Each row is a point. Examples show where two turns around zero, p and q, send a point. Where does a point land after both, in the order given? Backwards means that the second turn is done in reverse. Each puzzle has new turns, and all numbers are rounded.

Turn p:
-0.233 -0.011 -0.163 -> 0.126 0.200 -0.159
0.067 -0.147 0.109 -> -0.185 -0.057 -0.019
0.308 0.036 0.012 -> -0.007 -0.298 0.086
0.118 -0.036 0.130 -> -0.127 -0.096 0.083
-0.261 0.158 -0.089 -> 0.193 0.252 0.007
Turn q:
-0.134 0.093 -0.034 -> -0.138 0.061 -0.070
-0.068 -0.053 -0.306 -> 0.082 0.281 -0.124
0.094 -0.137 -0.111 -> 0.188 0.067 -0.006
0.126 0.175 0.338 -> -0.158 -0.279 0.241
-0.019 -0.077 0.112 -> 0.025 -0.128 -0.041
Where do these land?
q, then p: 0.245 -0.072 0.286 -> -0.366 -0.101 -0.053
p, then q backwards: -0.199 -0.029 -0.102 -> -0.073 -0.070 -0.201
q, then p: 0.026 0.162 0.072 -> -0.089 0.151 0.038
q, then p: -0.076 -0.100 -0.313 -> 0.294 -0.123 0.109
p, then q: 0.004 0.038 0.056 -> -0.030 -0.061 0.001

Turn p:
0.166 -0.019 0.118 -> 0.104 -0.089 -0.152
-0.258 -0.115 -0.111 -> -0.157 0.236 0.109
-0.006 -0.203 0.097 -> 0.003 0.142 -0.175
-0.024 0.362 -0.138 -> -0.050 -0.252 0.291
-0.082 0.076 0.113 -> -0.136 -0.073 -0.039
0.204 -0.100 -0.078 -> 0.235 0.034 -0.034
Turn q:
-0.134 -0.019 -0.157 -> 0.065 -0.133 -0.145
0.293 0.107 -0.131 -> -0.321 0.080 -0.073
-0.014 0.088 0.045 -> -0.029 -0.051 0.081
-0.145 -0.177 0.243 -> 0.286 0.105 0.137
Where do these land?
q, then p backwards: 0.193 0.007 0.241 -> -0.205 -0.064 -0.222
p, then q: -0.121 -0.102 -0.224 -> -0.081 -0.071 0.252
p, then q: 0.039 0.097 -0.215 -> 0.004 0.158 0.179
q, then p: -0.111 -0.003 0.197 -> 0.055 -0.114 -0.187

Turn p:
0.032 -0.131 -0.032 -0.032 -> -0.018 -0.063 0.115 0.052
-0.012 0.296 -0.084 0.025 -> -0.097 0.182 -0.170 -0.154
0.094 -0.187 0.405 -0.031 -> 0.367 -0.266 0.056 -0.015
-0.010 -0.110 -0.019 0.131 -> -0.056 -0.119 -0.031 0.108
0.111 -0.151 -0.149 -0.031 -> -0.141 -0.082 0.177 0.020
-0.215 0.283 -0.121 -0.062 -> -0.054 0.347 -0.146 -0.010
Turn q:
0.119 -0.221 0.040 -0.045 -> -0.222 -0.021 0.095 -0.088
-0.221 0.018 -0.113 0.041 -> 0.150 0.199 -0.019 -0.031
0.218 0.044 -0.106 -0.180 -> -0.070 -0.201 -0.148 -0.161
0.062 -0.095 -0.271 -0.055 -> -0.095 0.087 -0.179 -0.202
-0.077 0.131 0.233 0.303 -> 0.067 0.047 0.086 0.394
-0.101 0.124 0.216 -0.064 -> 0.171 -0.111 0.164 0.088
Where do these land?
q, then p: 0.094 0.085 -0.014 -0.030 -> -0.070 -0.038 0.074 0.072
p, then q backwards: -0.146 0.071 0.114 -0.155 -> -0.231 0.063 -0.060 0.048
q, then p: -0.039 -0.045 -0.009 0.600 -> -0.233 0.067 -0.551 0.026
p, then q: 0.074 -0.251 -0.022 -0.175 -> -0.094 -0.086 0.239 0.162
p, then q: 0.081 -0.052 -0.077 -0.098 -> 0.047 -0.050 0.138 0.031
p, then q backwards: -0.140 0.104 -0.080 0.010 -> -0.027 -0.042 -0.106 0.152
q, then p backwards: 0.076 0.087 0.089 -0.153 -> 0.141 -0.104 0.104 0.055
